Each row of a before or after table is a point. The points were changed in one or more steps. Then noise was added and the rows were shuffled. The steps act on columns, c1 being the first. Write out the steps. A step turns or swaps two columns, mirrors them in a line or flattens them onto one, adds a multiple of one to another, or multiplies or shifts one. Angles are multiples of 10 degrees, from the lower column toward the higher: turns from -170 to 170, lines from 10 to 170 but not 90. Use the fewest steps. Two steps may share a column if one is a turn and the other turns, adds or multiplies; they go together, in the order done. Otherwise the lowest column goes first.
In the rows, zero is written as 128.

Before (9 x 3):
[[111 159 142]
 [187  72 117]
 [114 126  54]
 [171 168 115]
 [134 160 149]
 [176 137  15]
 [140 167 142]
 [115 159 130]
 [148 165 130]]
After (9 x 3):
[[120 163 127]
 [177 160 116]
 [113 130  52]
 [175 126  17]
 [137 157 149]
 [148 165 142]
 [154 158 126]
 [117 162 142]
 [175  62 116]]
Steps: turn c1 and c2 by -10 degrees

Before:
[[131 112 153 112]
 [ 94  80 139   7]
 [124 114 105 155]
 [109 100 162  68]
 [161 103 127  50]
 [147 167 108  93]
 [147 169 112 154]
 [133 134 133 140]]
After:
[[162 126 104  49]
 [147 111 168 153]
 [130 153 114 112]
 [131 132 134 140]
 [109 164 100  69]
 [125 106 114 155]
 [148 109 166  93]
 [ 94 138  80   7]]
Steps: swap c2 and c3

Before (10 x 6):
[[121 103 111 126 163 167]
 [ 71 115 135 115 137 136]
 [155 127 119 210 134 179]
 [134  96 126 197 181 137]
 [151  62 140 118 125 158]
 [166 189 167 111 159 187]
 [120 108  28  33 112 136]
 [116 153 145  90 133 161]
 [163 111 149 131 169  46]
 [215  68 124 185 117 130]]
After (10 x 6):
[[137 142 125 196 145 138]
 [122 133 114 122 138 167]
 [152  98 140 117  93 161]
 [218  95 122 185  89 129]
 [121 115  28  33 112 133]
 [ 72 127 134 117 124 137]
 [157 130 122 211 130 178]
 [166 142 149 132 145  48]
 [168 167 164 109 175 185]
 [115 141 149  89 147 163]]
Steps: flatten c2 and c5 onto the line at 50 degrees

Before, 11 rows:
[[130 204 128 160 144 157  84 150]
 [ 97 136  86 124  66 154 162 162]
 [164 109 108 144 107 114 114 132]
 [156 161 172 185 137  66  95 121]
 [179 126 182 170  14 126 107 120]
 [159 185 103 104  90 162  59 101]
 [ 74 113 120 193 175  75  77 170]
 [140 100  56 182 144 179  92  86]
 [172  93 101 109  90 189  97 117]
 [141 178 145  76  68 156  93  81]
 [108 181 158 117 118 152 117 135]]
After (11 x 8):
[[142 179 145  81  68 155 127 110]
 [178 123 182 169  16 122 133 127]
 [165 113 107 144 108 115 140 131]
 [107 182 158 116 117 156 146 135]
 [137 104  57 181 146 181 124 113]
 [ 97 139  81 127  66 155 190 139]
 [132 203 128 161 142 157 115 132]
 [152 161 174 188 139  70 125 127]
 [158 187 102 106  89 163  90 116]
 [173  98 101 105  93 187 125 123]
 [ 73 112 121 193 175  73 107 147]]
Steps: shift c7 by 30; multiply c8 by 0.4

Before:
[[193  98 134 156 174 126 102 124 159 137 152]
 [182  99 139 152 131  90  82 214 110 169 107]
 [193  84 200 166 165  69  34 134 134 135 101]
 [174  71 101 178 132 108  22 151 102 115 103]
 [112 183  93  87 153 214  85 223 156 104 100]
 [122 176 137  85 141  67  89 179  75 144 170]
 [102 168  69 173 123 150 115 195 196 110 130]
 [127  84 145 125 138 128 134 121 151 174 112]
 [137 161 121 124 182 108 114 174  94  93 106]
 [131 104 140  93 124 124 147 158 176  93 160]
 [199 146 125 136 101 102  73 146 142 108 105]]
After (11 x 11):
[[138 160 120 178 103 109 114 175  95  91 107]
 [181  98 139 119 106  88  80 213 112 166 109]
 [128 108 141 141 157 125 146 160 174  94 158]
 [193  97 132 156  81 125 104 125 158 136 154]
 [103 166  71 102  92 151 113 195 196 110 128]
 [128  83 143 138 125 126 132 119 149 173 113]
 [198 145 124 100 131 101  75 144 144 107 102]
 [120 176 138 159 161  66  87 181  73 145 170]
 [192  88 202 141  77  66  34 135 138 131  98]
 [113 183  92 171 149 214  87 223 157 106 100]
 [176  71 101 109  83 109  20 152 104 116 101]]
Steps: turn c4 and c5 by -120 degrees

Before (13 x 12):
[[134  98 191 172 129  85  59 147  95 107 164 101]
 [164 135  73  97 145 151 125 157 125  85 164 160]
 [169 110  75 177 105  87 142  90  60 144 173 108]
 [159  81 122 129 144 113 156 150 109 152  79 106]
 [121 122 147 172 166 107 129  78 103 143  98 151]
 [146 134 134 157 125  34 101 182 105  98  78  94]
 [108  93 161  90  65  58  92 102  88 129  42  77]
 [122 101  65 129 112  79 108 205 177 121 138 147]
 [127 145 133 115  98  89 116 148  73 180 146 123]
 [144 131 161 153 127  81 238 120 125 147 182 190]
 [246 149 147 168 160  59 212 107 167 176 147 172]
 [ 73 129 120 105 170 134 154 111 135 124 188 110]
 [ 65 153 148 160  43 124 188 113 133 152 141  92]]
After:
[[ 72 128 138 161 160 119 150 110 122 121 184 110]
 [119 124 102 175 100 148 127  79 147 130  90 150]
 [149 140 141 133 102 133 101 182 223 153  85  94]
 [123  94 181 109 119  74 110 205 167  92 136 143]
 [166 109 156 124  78 191 143  93 185  82 174 107]
 [147 128  90 137 109 131 242 122 174 138 185 192]
 [ 68 156  99  61  70 126 191 114 134 124 138  86]
 [105  95 107  59 146 158  93 100 208 145  44  77]
 [160  80 123 143 138 145 152 151 142 100  78 108]
 [251 142  84 172 102  76 211 109 190 102 145 174]
 [129 146  94  94 128 175 122 153 177  92 144 120]
 [163 133 195 130 161 136 121 159 103 127 163 158]
 [129 100  95 145  87 153  58 149 180 183 165 101]]
Steps: turn c3 and c10 by 140 degrees; turn c4 and c5 by -70 degrees; mirror c6 and c9 in the line at 140 degrees

Before (9 x 14):
[[123  63 137 147 140 110 143  73 182 183 114 102  76  50]
 [103 149  45 108 135 172 121 163 135  81 167  88 141 159]
 [134 120  73  60 150 104 172 111  62 132 111 120 158 111]
 [117 119 132 162 123  74 199 112  60 178 150 158 162 129]
 [ 76 105  90 109 134  65 133 142 159 146 207 153 140 113]
 [102 108 148  66 101 144 142 153 148 132 101  97 178  60]
 [138  89 164  86 144 143  98  56 107 127 111 153 137 124]
 [160  86 137 140 115 122 162 163 108 152 133 110  76 149]
 [177 111  53 171  77 179 195 143 181  97 225 161 164  97]]
After, 9 rows:
[[147  88 106 142 164 124 162  89 160 121 133 112  73 138]
 [171 111 203 174 176 179 195  98  70 114 223 164 163 154]
 [137 119 179  61 214 103 170 139 178 165 111 120 158 151]
 [142  64 173 144 164 110 140 184 125  51 109 102  81  63]
 [ 93 152 175 108 120 173 123 106  92 158 166  90 142 202]
 [163  89 101  85  98 145  97 194 140 139 113 154 134  98]
 [ 75 106 164 106 144  67 135 132 115  92 210 149 140 139]
 [124 119 123 166 226  74 196 148 211 134 148 161 161 126]
 [ 93 105 153  69 121 145 141 112 115 111  97  99 174  64]]
Steps: mirror c1 and c8 in the line at 170 degrees; mirror c3 and c14 in the line at 110 degrees; add 1.5 times c7 to c5; turn c9 and c10 by -140 degrees

Before, 11 rows:
[[152 115 132 168 156 101  67 149 108  99 172 112 101  81  80 218  72 143]
 [ 85  78  93 111 151 124 151 158  95  79 162 137 129  98 159 144 131 101]
 [150 103 193  52 163 162 165  80  81 119 157 132 191  75 168 180 143 138]
 [161 132 123  51 113 163 112  97 202 117 143  74 124 139  92 168 181 143]
 [146  98 107  95 117 173 170 104  77 127 148 147 147 133 146 122  60  83]
 [ 49 113 116  97  68  90 121 185  87 125 118 112 104 155 148 123 145 132]
 [167 151  96  97 139 173 141 194 102  67  98 169 115 146 142 160  87 103]
 [ 68 100  62 145  73 116 166 202 144 183 121 172 140 140 118 207 158  64]
 [180 180  68 146  66 163 138  78 189 168 149 157 166 117 119 117 153  87]
 [ 73  88 123 146  96 172 155 124  94 167 127 102 132 173 202 173  98  35]
 [ 94 165 181  74 159 134 118 196 175 159  78 185 149  93  85 168 134  75]]
After, 11 rows:
[[146  98 107  96 116 174 170 103  77 126 128 147 148 132 146 122  61  83]
 [149 103 195  52 164 162 165  79  82 120 138 133 192  75 168 180 144 137]
 [ 94 164 180  74 160 133 118 196 176 159  57 185 149  92  84 168 135  75]
 [152 115 131 167 156 103  66 149 107  98 150 113 101  81  81 217  72 144]
 [167 151  96  97 140 172 140 193 104  67  79 169 116 147 143 160  86 104]
 [ 69  98  60 146  72 116 165 203 144 182 101 172 140 138 116 208 158  63]
 [182 180  67 146  66 163 139  78 190 168 128 157 166 117 118 117 154  86]
 [ 73  88 122 146  96 173 154 124  94 167 106 102 133 173 202 174  98  34]
 [ 49 113 116  97  68  90 121 185  87 125  99 113 103 155 147 123 145 133]
 [ 85  79  94 111 152 124 151 158  96  78 142 136 128  98 159 145 129 101]
 [161 132 123  50 114 162 110  96 203 117 123  74 124 138  92 169 182 144]]
Steps: shift c11 by -20

Before, 13 rows:
[[164 160 176  86 145 158 141 186  56 139  85 177 129 127 123 143 114 222
   65 181 123  94 222 175]
 [134 169 185 175 157 231  82 131  65 199 183 104 120  76  78 128 124 181
  125  93  98  73 147 105]
 [125 109 195 120  63  70 142 163 179 100 116 149 112 126 184 143 178 122
   93 104 121 149 140 207]
 [ 89 201 118 181 163 155  75  77  73 157 176 104 172  61  76 120  86 138
  134 119 117 100 146 108]
 [105 145 196  51  96 110 114 108 152 126  92 138  34 156 150 141 167 108
  110 147  83 169 121 167]
 [ 63 173 128 178 161 154  45  89  76 187 227  96 112  88  77  89 158 208
  109  98 139 135 147  97]
 [136 118 133 192 173 122 129  93  70 189 148 132 175 163 154  79 113 127
  159 107 202 128  96 108]
 [118  88 219  75 116  70 147 149 177 127 125 132 102 122 121 164 187 138
   87 193  92 128 144 133]
 [133 127 175  82 126  80 206 148 148 138 150 151  90 133 127  84 140 110
   48 121  99 143 127 158]
 [172 153  98 163 120  97 114 148 131 174 122  91 148 161 105  80 130 117
  117  96 169 142 127  79]
 [170 147  87 126 172 127 149 170 114 148 155 125 181 132 178  91 172 108
  145 125 160 171  95 120]
 [211 116 144 107 102  84 137  96 141 119 145 103 162 157 192 133 151 148
   67 131 143 142  74 168]
 [176 114 190  61 119  71 131 110 162 146  84 141 152 155 153  78 214  97
  103 128 112 142 142 205]]
After, 13 rows:
[[136 146 198  49  96 111 114 106 152 125  91 107  32 157 151 144 167 109
  111 148  82 130  87 166]
 [133 118 132 192 173 123 129  92  71 187 149 137 174 162 155  79 113 128
  159 109 201  97 121 106]
 [177 157 176  88 147 158 138 186  56 138  86 163 132 128 123 143 111 225
   65 183 123 213 179 177]
 [153 124 174  81 127  79 205 148 147 140 150 132  93 133 126  85 139 110
   47 120  99 131 114 156]
 [125 150  86 127 172 125 150 171 113 149 154 171 181 132 180  90 174 107
  143 126 159 103  79 120]
 [132  87 218  75 115  70 148 150 176 127 124 117 101 124 122 164 186 140
   85 192  93 144 132 133]
 [106 201 116 179 163 156  75  77  73 155 176  86 171  60  76 119  85 138
  137 121 117 138 158 107]
 [150 109 195 119  61  71 141 162 179  99 118 125 112 126 183 143 177 125
   93 104 117 145 111 206]
 [139 114 191  61 120  71 130 109 164 147  86 175 150 154 153  78 214  97
  104 127 112 146 118 207]
 [ 91 151 100 162 120  96 113 149 129 173 122 173 147 160 107  78 129 117
  117  95 170 131 113  78]
 [ 96 172 129 178 162 154  47  90  76 187 229  65 114  88  76  89 158 208
  109  99 141 147 125  96]
 [105 169 185 174 157 230  82 131  67 200 183 134 121  74  78 127 123 180
  125  92  98 136 186 103]
 [ 99 116 142 108 100  82 138  96 141 118 142 211 163 157 191 134 152 147
   68 132 146  77 106 167]]
Steps: swap c1 and c12; turn c22 and c23 by -80 degrees

Before:
[[137   7 201  94 118 166 192 114 140 121 127 124 124 129 100  96  80 185
  132 125 151 154 100  90 174 168 141 135 216 126 169 133]
 [ 79 114 122 116 127 118 168 121 116 135  92 129 160 125 164 140 124  88
  130 112 137  84 107 145 189  98 146 153  96 152 154  90]
 [182  58 130 141 102 197 162 113 146  32 117 123 121 111 133 123 143 136
   91 125 103 103 115  72 101 119  72 144 201 105 137 147]
 [103 115 109  96 185  42 103 138 136 100 108 155 143  96  65 148 121  76
  159  67 129  90 159 112  90 113 106 175 150 144 159 153]
 [ 99  68 100  91 142 111 176 153 110 133 132 145 195  63 181 130 149  97
  149  90 138 143 143 231  71 149 117 163 129 125 121  48]
 [ 73  71 131 114 103 120 157 149 141  85 131 122 164 153 121 178 102 120
   49  58 159 138  90 143 161 139 104 152 155 148 149  97]
 [ 84  65 143 143 166 183 202 100  85 112 156  77 126  87 109 127 159 172
  106 106 183  98 128 116 139 178 186 194 139 127 128 106]
 [104 107 126 152 143 165 135 176 168 102  82 114 163 151 109 100  76 142
   24 145 204 109 101 142 102 102 150 153 121 134 178 134]
 [103 146 113  91 107 196 154 104 101 176 120 123 116 175 163 166 130 130
   36 126 138 130 166 125  79 120 139 139  82  98 140 120]
 [ 85 152 174  69 125 138  78 107 133 164 123 124 130 156 173 135 134 117
  135 123 146 112 133  89  90 125 115 133 169 164 122 119]]
After (10 x 32):
[[173 111 127 114 126 120 167 120 113 135 171 134 159 109 167 141 127 118
  128 125 137  84 107 145 187  98 147 156 100 144 154  92]
 [153 116 112  95 201  42 105 139 138  97 147 155 141  77  71 149 124 100
  156 130 132  91 165 112  84 112 109 175 151 136 160 152]
 [141 148 114  91  99 200 156 105 103 177 147 126 118 168 167 168 133 151
   34 133 137 129 163 123  76 123 140 137  83 100 142 121]
 [124   6 199  93 115 170 189 111 145 120 117 123 123 153  98  92  82 139
  132 127 153 155  98  89 171 169 140 138 219 135 165 138]
 [129  54 129 142  91 199 161 111 142  30  71 125 121 118 136 124 141 122
   91 127 105 100 115  73 105 122  77 142 203  97 136 145]
 [130  68 101  89 150 112 177 154 110 137 157 144 199  67 178 132 149  99
  149 127 138 148 144 231  68 148 116 165 128 132 118  45]
 [111  66 140 142 178 184 199  95  88 114 177  80 130 116 111 129 160 117
  107 127 181 101 123 114 139 178 189 196 140 118 129 107]
 [179 107 129 150 146 166 136 177 167 103 142 114 165 154 110  98  74 138
   24 128 207 111  95 143 103 100 148 156 124 132 176 135]
 [137  75 132 114  91 122 157 147 141  86 184 122 166 144 121 177 103 135
   49 129 161 134  87 140 161 142 101 153 153 152 148  99]
 [141 150 172  69 125 137  79 104 132 163 165 125 129 145 172 136 133 135
  134 128 143 113 131  85  89 125 113 131 170 160 123 120]]
Steps: mirror c1 and c11 in the line at 130 degrees; multiply c5 by 1.3; flatten c14 and c18 onto the line at 30 degrees; multiply c20 by 0; add 0.3 times c22 to c30
